Each row is a point. To make a cloud, some directions were put in groups of two or more. Within a group, all points are equally far from the middle, so they leave a hole (a ring in 2 directions, a hollow ball in 3). The other directions are filled evenly. Then the cloud was stretched, turned, moved and blurred a little. Count the holes, and give their numbers of directions, smallest first.
(in the rows, 128 means zero)

Cloud (14 x 2):
126; 198
132; 97
98; 68
123; 89
137; 199
160; 120
115; 179
171; 113
104; 119
232; 153
105; 89
135; 210
97; 161
187; 186
Holes: 0

Cloud, 22 rows:
110; 181; 103
97; 198; 158
223; 120; 124
68; 139; 101
217; 149; 138
96; 128; 172
212; 124; 100
98; 193; 122
178; 90; 85
97; 188; 174
187; 81; 124
89; 150; 178
211; 141; 159
213; 133; 105
167; 132; 182
197; 169; 156
63; 126; 134
114; 178; 185
148; 192; 125
124; 130; 74
98; 95; 131
128; 188; 179
Holes: 1 (3)

Cloud, 28 rows:
127; 175; 186; 146
137; 155; 68; 154
127; 169; 75; 91
166; 142; 52; 164
147; 138; 51; 140
144; 185; 156; 73
199; 111; 127; 158
94; 155; 78; 88
140; 184; 103; 190
194; 176; 64; 99
164; 151; 49; 154
149; 142; 170; 112
104; 185; 177; 57
105; 133; 64; 104
207; 182; 76; 97
111; 119; 178; 85
192; 186; 51; 129
119; 171; 188; 143
155; 174; 179; 137
174; 114; 28; 136
176; 150; 124; 70
118; 160; 73; 140
126; 179; 79; 93
125; 178; 167; 173
115; 177; 166; 58
207; 124; 79; 69
71; 164; 174; 153
87; 187; 91; 106
Holes: 1 (2)

Cloud (47 x 6):
119; 185; 144; 61; 155; 151
71; 136; 135; 170; 44; 69
165; 222; 138; 143; 141; 199
113; 153; 217; 128; 168; 143
203; 121; 120; 115; 89; 198
165; 140; 155; 151; 113; 52
43; 123; 198; 187; 94; 92
92; 182; 177; 93; 171; 92
57; 162; 177; 134; 133; 41
58; 150; 171; 210; 124; 79
160; 38; 143; 127; 169; 135
104; 102; 178; 161; 31; 116
45; 157; 177; 160; 131; 44
159; 174; 131; 183; 126; 90
161; 150; 133; 173; 107; 66
81; 79; 136; 106; 129; 53
122; 75; 145; 184; 93; 40
128; 189; 112; 117; 62; 111
173; 163; 123; 167; 104; 88
148; 150; 106; 151; 69; 80
216; 164; 100; 107; 135; 177
168; 136; 70; 143; 150; 133
132; 146; 83; 167; 164; 153
106; 186; 102; 121; 190; 145
152; 152; 113; 53; 132; 129
146; 113; 95; 190; 103; 117
88; 125; 152; 160; 33; 147
68; 195; 112; 156; 93; 123
190; 180; 118; 102; 199; 191
204; 160; 121; 114; 81; 165
163; 119; 182; 89; 119; 79
159; 131; 170; 117; 107; 51
136; 30; 139; 109; 133; 111
63; 123; 183; 205; 143; 81
139; 117; 113; 199; 118; 165
132; 217; 180; 163; 108; 183
131; 122; 156; 63; 122; 177
97; 146; 218; 118; 148; 140
128; 125; 138; 70; 141; 67
114; 230; 151; 125; 75; 149
62; 135; 135; 173; 43; 105
131; 97; 129; 194; 88; 59
128; 162; 90; 136; 198; 146
101; 232; 157; 138; 77; 125
180; 131; 170; 180; 99; 164
128; 182; 151; 90; 148; 219
74; 184; 167; 148; 75; 49
Holes: 3 (2, 2, 2)

Cloud, 85 rows:
126; 95; 143; 101; 123; 131; 153; 180
114; 118; 99; 161; 61; 121; 95; 133
163; 137; 99; 113; 116; 118; 96; 98
80; 146; 113; 112; 148; 170; 135; 113
72; 129; 89; 84; 143; 138; 135; 110
102; 172; 132; 139; 100; 116; 54; 145
121; 124; 131; 200; 124; 91; 167; 109
132; 103; 154; 149; 219; 91; 184; 111
141; 134; 137; 129; 105; 121; 185; 182
102; 137; 110; 194; 69; 152; 145; 92
77; 161; 109; 107; 121; 101; 163; 119
122; 150; 169; 125; 106; 91; 84; 180
132; 132; 106; 168; 84; 119; 167; 186
130; 138; 195; 141; 119; 110; 146; 190
165; 135; 161; 92; 140; 98; 161; 128
93; 170; 147; 151; 99; 167; 135; 132
120; 157; 102; 116; 82; 133; 84; 171
135; 148; 130; 73; 152; 162; 93; 138
121; 163; 189; 150; 136; 144; 130; 164
100; 154; 115; 165; 165; 121; 148; 121
76; 98; 120; 178; 136; 138; 156; 103
119; 66; 145; 131; 175; 137; 137; 157
128; 107; 168; 148; 121; 109; 153; 196
81; 179; 163; 92; 135; 112; 106; 127
119; 108; 184; 196; 144; 130; 183; 150
110; 133; 106; 131; 152; 124; 157; 178
102; 127; 147; 112; 145; 87; 163; 147
86; 103; 130; 95; 110; 109; 133; 133
160; 130; 105; 85; 161; 134; 126; 109
105; 139; 148; 90; 171; 149; 118; 109
103; 130; 90; 7; 169; 121; 90; 108
106; 149; 120; 176; 164; 79; 145; 86
185; 116; 188; 141; 136; 124; 158; 157
104; 118; 135; 127; 92; 131; 89; 168
145; 130; 63; 87; 134; 93; 127; 94
79; 103; 70; 172; 144; 91; 169; 104
112; 150; 90; 169; 141; 70; 116; 116
123; 138; 118; 206; 99; 101; 174; 150
98; 128; 143; 52; 189; 107; 90; 131
143; 89; 92; 131; 147; 83; 171; 115
142; 85; 143; 135; 121; 87; 119; 133
87; 165; 117; 124; 129; 98; 124; 142
117; 113; 100; 133; 151; 83; 110; 155
137; 119; 94; 107; 137; 161; 168; 58
138; 76; 147; 164; 234; 79; 185; 99
145; 133; 173; 99; 142; 134; 157; 76
95; 117; 85; 89; 158; 89; 103; 131
160; 121; 183; 48; 154; 146; 117; 139
162; 98; 155; 164; 109; 149; 157; 170
67; 150; 173; 97; 159; 101; 153; 125
111; 161; 113; 150; 160; 154; 162; 132
158; 143; 118; 68; 132; 158; 129; 161
116; 72; 104; 116; 129; 147; 160; 44
113; 161; 151; 124; 92; 111; 44; 166
129; 136; 163; 138; 207; 115; 149; 122
107; 89; 183; 141; 150; 61; 115; 211
144; 125; 95; 132; 121; 160; 136; 128
101; 102; 134; 141; 153; 95; 153; 117
176; 129; 121; 73; 152; 102; 122; 152
142; 129; 103; 125; 47; 146; 155; 90
118; 129; 93; 159; 90; 107; 95; 138
100; 163; 85; 105; 62; 162; 71; 155
75; 127; 138; 120; 139; 98; 118; 132
167; 135; 135; 88; 167; 128; 176; 155
182; 100; 145; 107; 156; 151; 149; 171
127; 96; 159; 126; 166; 147; 182; 96
121; 122; 170; 142; 114; 152; 151; 111
157; 82; 175; 108; 148; 170; 154; 179
128; 134; 151; 55; 137; 126; 89; 125
103; 146; 148; 143; 157; 126; 162; 153
140; 105; 148; 32; 208; 140; 128; 123
106; 137; 119; 40; 211; 131; 89; 95
95; 163; 103; 66; 119; 120; 130; 112
117; 157; 146; 149; 88; 137; 129; 208
71; 158; 97; 108; 150; 121; 115; 167
96; 108; 124; 127; 152; 82; 84; 119
106; 119; 124; 97; 168; 108; 123; 83
123; 77; 113; 157; 134; 116; 185; 67
136; 138; 171; 135; 115; 97; 117; 211
117; 129; 69; 170; 104; 115; 177; 110
150; 133; 168; 70; 169; 138; 186; 132
127; 148; 118; 84; 73; 139; 151; 132
157; 78; 209; 73; 181; 149; 130; 179
159; 109; 129; 98; 139; 151; 149; 136
88; 163; 76; 180; 90; 150; 132; 80
Holes: 0

Cloud:
181; 168; 102; 122; 89; 152; 173; 72; 98
150; 139; 125; 147; 138; 19; 84; 104; 144
137; 120; 164; 129; 192; 67; 89; 78; 161
114; 195; 170; 99; 64; 60; 122; 114; 170
85; 183; 161; 160; 87; 96; 116; 132; 165
212; 119; 49; 160; 118; 108; 84; 174; 92
111; 80; 123; 194; 232; 97; 36; 128; 170
75; 128; 149; 199; 183; 175; 50; 85; 117
117; 99; 74; 156; 233; 170; 68; 129; 147
119; 138; 146; 69; 212; 165; 153; 74; 161
91; 107; 118; 152; 137; 131; 117; 140; 133
148; 130; 190; 132; 113; 105; 102; 89; 163
156; 121; 103; 97; 166; 161; 94; 49; 182
141; 128; 129; 161; 194; 168; 71; 72; 101
157; 150; 87; 164; 203; 107; 112; 114; 97
133; 126; 149; 119; 143; 87; 132; 167; 142
107; 116; 103; 161; 228; 156; 93; 111; 102
86; 134; 162; 151; 157; 95; 62; 167; 168
142; 94; 66; 163; 173; 86; 98; 132; 84
211; 156; 125; 103; 137; 72; 104; 88; 120
188; 142; 102; 180; 186; 139; 141; 144; 136
54; 115; 87; 156; 187; 184; 141; 110; 142
175; 101; 152; 160; 124; 76; 138; 92; 80
137; 126; 74; 172; 182; 111; 149; 131; 125
205; 154; 102; 112; 119; 117; 214; 198; 126
203; 166; 110; 81; 96; 121; 91; 98; 83
137; 115; 171; 111; 214; 174; 77; 139; 145
141; 108; 153; 140; 158; 115; 103; 75; 177
130; 140; 82; 127; 77; 147; 115; 145; 185
121; 69; 183; 148; 163; 157; 94; 109; 134
108; 160; 167; 160; 79; 95; 107; 72; 127
155; 128; 50; 102; 109; 78; 183; 172; 185
102; 137; 207; 50; 131; 161; 128; 105; 173
145; 169; 145; 76; 120; 205; 156; 47; 148
137; 154; 98; 91; 90; 128; 137; 152; 110
133; 99; 147; 111; 212; 121; 83; 60; 141
93; 144; 146; 126; 161; 82; 159; 189; 127
142; 197; 155; 127; 105; 112; 124; 90; 127
114; 199; 152; 115; 122; 127; 182; 102; 96
128; 142; 128; 151; 158; 91; 171; 97; 125
146; 127; 178; 137; 207; 134; 178; 119; 181
111; 99; 178; 151; 230; 118; 101; 23; 97
119; 110; 169; 161; 92; 120; 88; 25; 133
82; 104; 82; 172; 224; 137; 87; 58; 101
165; 72; 119; 113; 172; 175; 57; 92; 102
143; 129; 126; 136; 109; 113; 147; 122; 237
174; 160; 97; 90; 67; 139; 166; 119; 111
111; 79; 145; 122; 189; 67; 97; 179; 157
118; 115; 61; 107; 134; 126; 36; 71; 77
89; 193; 168; 93; 122; 171; 133; 107; 150
184; 111; 123; 132; 132; 157; 70; 23; 176
96; 80; 172; 141; 107; 82; 120; 175; 133
139; 101; 150; 125; 95; 155; 121; 147; 142
46; 148; 124; 138; 146; 167; 124; 89; 136
139; 202; 167; 114; 144; 154; 142; 98; 165
110; 167; 185; 106; 130; 140; 180; 70; 199
171; 106; 102; 105; 133; 174; 57; 116; 95
136; 118; 207; 153; 154; 136; 51; 94; 176
164; 81; 124; 144; 185; 131; 71; 116; 185
80; 111; 207; 168; 151; 94; 69; 78; 47
138; 109; 132; 77; 164; 148; 155; 76; 194
40; 119; 161; 162; 136; 85; 86; 105; 53
168; 148; 81; 97; 146; 117; 166; 109; 172
190; 109; 92; 89; 172; 84; 108; 105; 125
130; 146; 120; 179; 159; 119; 7; 78; 181
95; 154; 134; 86; 52; 88; 148; 108; 176
132; 135; 148; 135; 130; 60; 149; 202; 164
70; 121; 131; 157; 134; 143; 189; 131; 215
72; 138; 131; 166; 199; 76; 186; 195; 134
140; 89; 158; 189; 108; 166; 94; 88; 181
200; 130; 120; 188; 168; 116; 65; 157; 118
126; 157; 182; 130; 61; 135; 201; 115; 187
137; 67; 122; 140; 172; 129; 150; 122; 162
118; 62; 176; 145; 140; 161; 103; 110; 147
128; 133; 111; 164; 82; 53; 160; 96; 129
101; 114; 184; 147; 205; 114; 141; 122; 115
137; 163; 96; 187; 144; 59; 163; 183; 127
86; 150; 106; 153; 131; 156; 62; 86; 170
122; 109; 156; 110; 86; 84; 180; 78; 107
128; 118; 123; 109; 167; 140; 18; 49; 97
73; 182; 153; 121; 111; 122; 91; 101; 201
75; 99; 126; 97; 158; 89; 137; 170; 173
165; 128; 125; 139; 87; 156; 111; 85; 130
162; 63; 130; 154; 150; 147; 100; 136; 43
133; 90; 108; 181; 245; 111; 62; 108; 176
86; 126; 92; 123; 209; 154; 164; 136; 120
122; 70; 106; 169; 165; 70; 106; 137; 90
104; 152; 174; 75; 113; 199; 151; 56; 93
122; 67; 83; 172; 140; 101; 56; 99; 132
124; 89; 75; 148; 190; 139; 63; 16; 148
140; 136; 138; 92; 204; 149; 133; 79; 114
154; 128; 97; 54; 158; 136; 172; 98; 139
161; 85; 151; 126; 136; 117; 148; 80; 125
183; 91; 135; 153; 175; 137; 142; 149; 132
138; 134; 81; 148; 144; 72; 150; 113; 81
178; 133; 120; 200; 104; 106; 111; 161; 79
150; 98; 133; 97; 105; 144; 140; 132; 73
144; 127; 79; 162; 160; 108; 85; 95; 73
Holes: 0
